Each point is reached from the start by the listed moves, each made 0, 1 or 2 times, or once backwards (-1), plus a little noise. Is the number of moves made odd or even? Then give how often each move was made.

Moves:
(1): [38, -105, 64, 100]
(2): [-34, 162, 136, -51]
Start: [167, 86, -20, 149]
Points:
[261, -116, 112, 343] -> even (2, 0)
[79, 349, 57, -7] -> even (-1, 1)
[123, 288, 306, 155] -> odd (1, 2)
[271, -274, -15, 398] -> odd (2, -1)

Moves:
(1): [79, 27, 29, 24, -28, 8, 25, -24, 110, 60]
(2): [-109, 38, 187, 79, -27, -71, -38, 176, -4, -40]
(3): [-50, -214, -10, 118, 150, -31, 156, 59, -7, 49]
(4): [-47, -20, 41, 142, -89, 32, 19, -153, -18, 1]
(5): [92, -111, 38, 25, 95, -70, -234, -167, 241, 169]
(6): [122, 65, -26, 108, 144, -16, -101, 87, -10, 81]
(7): [-111, 40, -149, 71, -39, -130, 15, 71, -33, 85]
(8): [26, -202, 28, -76, -125, 28, -43, 114, -6, 78]
Start: [12, 58, 51, 26, 77, 42, 10, 76, -132, -13]
Points:
[-424, 194, 276, 430, -358, -288, 123, 286, -2, 119] -> even (2, 2, 0, 1, 0, -1, 2, 0)
[252, -542, 200, 143, 267, -101, -301, -100, 444, 518] -> odd (1, 0, 1, 0, 2, 0, 0, 1)
[-261, -249, -209, -156, -48, -267, -175, 267, -45, 261] -> odd (-1, 0, 0, -1, 1, -1, 2, 1)
[345, -522, 396, -129, 309, -23, -746, 326, 279, 396] -> odd (-1, 1, 0, -1, 2, 1, -1, 2)

Moves:
(1): [-30, 69, -59, 9, 13, -25, 6, -60, -24, -91, 64, -3, -8, -3, 24, 6, 98]
(2): [-139, 171, 105, -71, -13, -37, 30, 23, 139, 84, -49, -24, 112, 19, 20, 18, -68]
(3): [114, 17, 119, 10, 7, 1, 49, -98, -13, 47, -9, 135, -216, 106, -98, 93, 10]
(4): [-53, -16, 4, 7, 32, 58, -35, -133, -20, -98, 61, 107, 27, -38, 109, 92, 50]
(5): [-6, 19, -4, 26, 174, 40, -62, 22, -2, -6, -66, -8, -33, -32, 40, -105, -18]
(6): [7, -50, -5, 109, -25, -5, 52, 18, -96, 26, -24, -25, -76, -58, -6, -71, -20]
(7): [94, -77, 69, 103, -27, -144, 66, 147, 14, 12, -2, -57, -16, -23, 19, 30, -108]
(8): [-1, 23, 87, 145, 61, -8, -31, -69, 20, -142, -40, 53, -55, 78, 11, -27, 0]
(9): [-56, -63, 12, 90, 8, 94, -4, 4, 64, -24, -51, 0, -37, -26, 35, 48, -10]
(10): [131, -52, 115, -27, 0, -19, 27, -33, -73, -44, 75, -170, 53, -18, 15, 42, -22]
(11): [-51, -9, 97, -39, 31, -43, 21, -32, -43, -7, 112, -44, -65, 40, 10, -25, 27]
(12): [42, 116, -48, -87, -39, 147, 20, 147, -7, 169, 54, 74, -1, 39, 8, 24, -28]
(13): [-76, -46, 18, -28, 65, 140, 59, -60, -68, -13, 116, 36, -141, 41, -43, 53, -157]
(14): [-40, -44, -79, -63, -3, -36, 75, -16, 117, 3, -151, -46, 45, 65, -17, -163, -13]
Start: [-28, 18, 23, -10, -81, -1, -36, -28, 29, 139, 58, -19, -7, 5, -90, -20, 48]
Points:
[-201, 633, -32, -774, -188, 78, 32, 112, 310, 779, 111, 266, 77, 349, -177, -142, 286] -> odd (0, 1, 1, 0, 0, -1, -1, -1, -1, -1, 2, 2, -1, 1)
[189, -317, 193, -324, -127, -6, 393, -97, -328, -39, 929, -351, -242, 138, -11, 327, -157] -> odd (2, -1, 0, 1, -1, -1, 2, -1, 0, 2, 2, 1, 2, 1)
[-253, 164, 547, -176, -257, 554, 264, 404, -53, 649, 535, -447, 10, -6, -80, 328, -643] -> odd (-1, 2, -1, -1, -1, 1, 0, 0, 2, 2, 1, 2, 2, -1)
[-533, 306, 424, 96, 253, 282, 257, -852, 393, -310, -10, 491, -515, 513, -36, 175, -123] -> odd (2, 2, 2, 2, 0, 0, 0, 2, 1, 0, 0, 0, 2, 2)
[77, 500, 622, -440, -321, -162, 322, 243, 68, 676, 480, -99, -28, 322, -155, 227, -187] -> odd (0, 2, 1, 0, -1, 0, 1, 0, -1, 1, 2, 2, 0, 0)
